Each row of a before or after table is a point. One or more steps were done to the points. Then noise was added and the rows were shuffled. The steps act on columns, c1 being the first. What was done? A step turns or swaps two columns, mirrors them in a line or flattens them onto one, adds a multiple of one to another, or multiplies or shifts one. Angles are multiples of 10 degrees, from the lower column toward the higher: turns from -170 to 170, lines from 10 to 170 but not 90. Use the fewest steps. Two steps may share a column if one is a turn and the other turns, adds or multiplies; they go together, in the order done. Otherwise the lowest column goes first.
In the rows, zero is written as 128.

Before, 12 rows:
[[126 107]
 [145 125]
 [152 128]
 [120 129]
 [109 137]
 [158 116]
 [108 132]
 [107 155]
 [133 136]
 [153 124]
 [120 152]
 [134 146]]
After, 12 rows:
[[103 152]
 [ 90 132]
 [ 78 156]
 [112 120]
 [126  91]
 [ 91 199]
 [ 94  61]
 [120 115]
 [ 77 141]
 [120 130]
 [ 78 208]
 [103 182]]
Steps: shift c1 by -30; multiply c2 by 3

Before, 11 rows:
[[119 103 158 100]
 [135  97 150 118]
 [119 144 143 153]
 [100 111 173 186]
 [144 126 120 141]
 [142 114 157 109]
 [138  98 130 121]
 [ 89 160 122 135]
 [135 192 131 133]
 [131 135 131 127]
 [115 174 110 149]]
After (11 x 4):
[[ 86 112 135 218]
 [103 146 144 168]
 [111 176 132 158]
 [147  99 119 119]
 [146 123 130 149]
 [100 191 169 136]
 [134  94 132 113]
 [127 114 152  99]
 [ 88 159 116 138]
 [126 134 134 128]
 [113 102 130  83]]
Steps: add 0.7 times c2 to c3; turn c1 and c3 by 40 degrees; multiply c4 by 1.6

Before:
[[104 145 160  82 154 145]
 [132 166 102 110 152 151]
 [135 166 121 122 121 164]
 [110  95 120 116 131 126]
 [200 162 117 145 137  97]
 [136 146 135 120 158 177]
 [135  86 149  75 122 117]
 [153 161 115 172 107 119]
 [107 113 164 113 137 121]]
After, 9 rows:
[[135 121  71 134  90  91]
 [201 137 150 130 165 107]
 [105 139  97 106 112 113]
 [132 150 127 161 166 141]
 [106 154  71 122 147 122]
 [133 123 126 137 167 161]
 [111 133 122 139  94 121]
 [135 156 119 122 151 175]
 [152 108 172 118 162 142]]
Steps: swap c2 and c5; add 0.5 times c4 to c6; turn c3 and c4 by -120 degrees

Before, 13 rows:
[[144 173 169 126 147 122 109 120 146]
 [100  98 160 141 106 107 126 127 130]
 [124 108 128 125 127 130 123 107  91]
 [159 134 164  96 172  72 102 135 139]
 [155 143 146 142 148 113  92 111 117]
 [143 119 121 132  91 100 150 122 122]
 [100 179 133 142 133 116 109  96 107]
 [ 96 155 142 150 144 109 140  96 105]
 [194 134 132 118 101 129 108 103 130]
 [153 144 119 125 134 112 113 143 156]
 [159 155 148  69 200 129 116 119 129]
 [ 71 180 118  92 123  84 136 138  83]
 [122 143 143 110 133  79 103 111 168]]
After, 13 rows:
[[194 115 150 117 148 128 108 102 130]
 [ 72 187 137  93 122  80 179 134  80]
 [ 99 130 110 146 131 112 163  93 107]
 [161 151  56  71 108 130 117 118 132]
 [102 154 122 142 129 118 131  95 103]
 [157 133 101 146 133 113 105 108 118]
 [146 169  92 126 156 121  88 119 153]
 [103  94 135 139 167 109 119 127 132]
 [121 133 115 113 137  81  59 109 167]
 [142 112 164 125 140 104 154 122 126]
 [152 155 126 128 118 110  88 141 155]
 [123  96 128 125 128 127 162 101  88]
 [162 138  69  97 135  72  95 136 141]]
Steps: add 0.7 times c8 to c2; turn c3 and c5 by 120 degrees; add -1 times c9 to c7

Before, 10 rows:
[[125 117  94  94 131 131 137 123 115 130 113]
 [119 162 137 123  94 138 135 150 146 141 163]
 [112 108 131 112 119  82 125 140 156 105 196]
 [147 159 143 137 144 128 136 181 125 125 130]
 [130  91 124 162 108 118 147 148 131  90 162]
 [131 122  65 136 170 141 143 152 148 157 178]
 [137 126 120  86 138 130 146 148 147  94 151]
 [167 135 136  94 117 125 132 148 151 130 126]
 [131 158 119 119 100 106 160  97 152 124 170]
 [190 153 137 165  96 142 112 132  99  59 134]]
After (10 x 11):
[[111 173 143 140 124 134 135 128 125 127 131]
 [158  66  95 142 131 137 133 128 124 145 136]
 [133 145 119 136 114 138 188 133 142  82 118]
 [119 134  65 126 158 149 129 117 173  89 127]
 [138  85 135 180 111 129 136 133 132 123 106]
 [ 65 210 136 163  98 126  94 138  63 109 156]
 [150  84 130 123 116  97 181 131 131  53 124]
 [138 155 138 123  92 140 123 142 154  96 123]
 [ 97 142 125 112 103 138 159 137 103  84 137]
 [160  63 120 157 130 143 144 129 105  90 118]]
Steps: add 1.5 times c4 to c2; turn c1 and c4 by 120 degrees; flatten c5 and c8 onto the line at 160 degrees; turn c6 and c7 by -50 degrees; multiply c7 by 1.6; turn c9 and c11 by -70 degrees; turn c9 and c10 by -70 degrees

Before (9 x 12):
[[139 149 111 150 132 153 106 127 141 108 138 150]
 [160 107 148  78  77 113 118 104 151 124 158 163]
 [129 148  69 130 144 106 124 103 147 126 167 146]
 [155 116 128 159 163 111 143  77  94 115 152 153]
 [149 147  85  88 132 184 134 144 146 149 172 157]
 [152  93 101 157 156  86 130 127 144 136  94 166]
 [116 151 132  93 139 107 154 128 129 119 148 186]
 [127 122  95 115 142 170 147 137 173 102 156 135]
 [138 132 146 145 133 145 103 147 180 138 163 127]]
After, 9 rows:
[[167 146 127  89 163 121 143  77  91 108 110 122]
 [150 111 111  97 131 151 104 126 147 121 107 119]
 [172 155 101  86 157  77 128 127 133 159 144 109]
 [146 157 133 129 139 144 153 128 136 110 117  58]
 [137 107 148 114 132 119 104 149 179  93 133 139]
 [132  80  94 136 141 124 147 137 170 106 100 114]
 [138 154  70 115 144 132 123 103 152  90 119 115]
 [165  80  85 149 131 159 134 144 151  80 141  82]
 [176 133 148 153  76  99 118 104 143 100 119  70]]
Steps: add 0.5 times c12 to c1; turn c4 and c12 by 150 degrees; turn c2 and c9 by 20 degrees; turn c2 and c6 by 70 degrees; turn c10 and c11 by 100 degrees

Before, 14 rows:
[[154 109 111  87 135 133 121  86 167 168 121 129 138 156 122 162 143 114]
 [109 124 143 135 118  92 118 132 135  96 142 120 152 129 113 159 144  90]
 [134 150 155 131 129 150 180 136 138 106 157 141 112 126  84 100  93 131]
 [116  74  77 156  77 120 176 148 154 143 129 108 120 125  93 120 108 123]
 [ 92 116 128 103 188 110 103 134 149 101 118  97 112 123 113 158 120 147]
 [145 143 102 153 150  71 133 116 145 166  99 128 163  97  61 140 107 102]
 [136 103 145  48 118 117 119  94 135 149 135  95 147  79  87 110  95 158]
 [100 144 100 132  86 108 127 120 146 152 144 169 127 117 139 124  94 152]
 [108 126 133 113 161 115 130 102  85 145 108 137 124 114 110 161 150 116]
 [ 98 113 145 123 135  97 124 114 121  91 133 119 103 131 116 177 111  80]
 [130  72 126 153 136 173 155 145 154 136 180 154  65 141 149 139 128 133]
 [165 107 117 118 164 102 152  84  78 132 150 101 110 132 137 138 116 134]
 [133 138 175 102 136 108 156 105 132 178 126  96  97 142 138  82 130 112]
 [152 113 151 141 108 173 157 111 119 169 142  96 126 141 136 183 132  94]]
After, 14 rows:
[[133 149 150 131 127 156 186 137 137 142 156 106 113 139  83  99 164 131]
 [ 90 140 109 104 186 129 100 135 150  96 119 101 113 154 114 159 121 147]
 [151 133 170 140 110 153 151 112 107  97 140 166 125 122 135 184 113  94]
 [107 111 116 113 160 130 131 101 105 134 108 143 125  65 112 162 114 116]
 [165 149 103 118 163 116 146  87  85 101 149 133 108  62 138 137 116 134]
 [100 150  94 120 134 145 121 110 120 121 134  90 100 121 116 178 122  81]
 [110 117  92 136 117 141 117 133 134 120 145  95 150 138 113 158 117  88]
 [129 157 176 155 138 128 137 144 137 156 180 135  66 175 148 140  79 131]
 [145 141  71 155 151 101 137 113 168 126  98 166 165 136  61 140 151 103]
 [133 123 109 102 133 176 157 102 119  95 127 178  97 142 137  81 138 111]
 [136 169 117  48 119 144 112  97 176  95 135 146 145 115  88 108 123 157]
 [100 146 110 133  87 101 131 120 154 171 144 151 128 146 141 123 157 149]
 [115 170 120 157  75  74 160 147 150 108 128 145 122 163  92 124  90 124]
 [153 124 134  86 135 111 114  84 135 129 119 167 136 194 123 159 104 113]]
Steps: add 0.3 times c2 to c7; turn c2 and c17 by 120 degrees; swap c3 and c6; multiply c9 by 1.6; turn c9 and c14 by 60 degrees; swap c10 and c12

Before:
[[154 158 142 141 151 137 124 118  52 156 107 117 136 105 108 135 148 144
  123 121]
 [103 148 140 128 135 132  93 109 135 154 127 174 145 158 109 136 109 134
  136 124]
 [123 136  91 118 142 124 141 120 138 148 122 118 147 121 137 121 130 133
  131 137]
 [126 142 144 123 115 127 108 126 128  56 130 127 147 119 119 135 135 127
  123 110]
 [149 131 133 122 120 120 101 109 130 124 132 119 147 162 134  95 137 125
   93 140]
 [136 131  81 123 146 129 142 109 113 155 126 136 123 113 115 124 121 159
  121  23]
 [140 129 122 130 165 157 143 109 113 124 117 124 111 139 116 120 151 131
  124 118]
 [ 59 140 127 179 122 121 112 115 124 137 132 119 118 105 112 102 136 118
   95 127]
 [143 158 143 121 177 120 134 115 107 113 113 115 141 116 134 117 150 132
  116 140]
 [123 133 131 136 118 136  85 126 128 144 115 124 126 117 125 131 146 185
  124 141]]
After (10 x 20):
[[ 63 133 131 136 118 131  85 126 128 121 115 128 142 124 125 132 148 249
  124 141]
 [ 79 129 122 130 165 140 143 109 113 145 116 129 133 146 115 118 145 109
  124 118]
 [ 43 148 139 128 135 131  92 109 135 100 127 128 142 150 109 140 100 187
  136 124]
 [ 66 142 144 124 115 128 108 125 128 147 130 128  56 122 119 140 138 157
  124 110]
 [ 64 136  91 118 142 126 141 120 138 102 121 128 136 122 137 109 133 114
  131 137]
 [  0 140 127 179 122 125 111 116 124 132 132 128 141 110 111 101 144 141
   95 128]
 [ 83 158 143 120 177 125 133 115 107 125 113 128 109 124 134 121 153 123
  115 140]
 [ 76 131  81 123 146 128 142 109 112 119 126 129 154 111 115 109 126 138
  121  23]
 [ 89 132 133 122 120 124 102 109 130 114 132 128 115 163 134  96 124 165
   93 140]
 [ 94 158 141 141 151 131 124 118  52 107 107 128 148 114 108 140 155 150
  123 121]]
Steps: shift c1 by -60; add 0.3 times c3 to c16; multiply c6 by 0.4; add -1.5 times c7 to c18; turn c10 and c13 by 120 degrees; multiply c12 by 0; turn c14 and c17 by -20 degrees
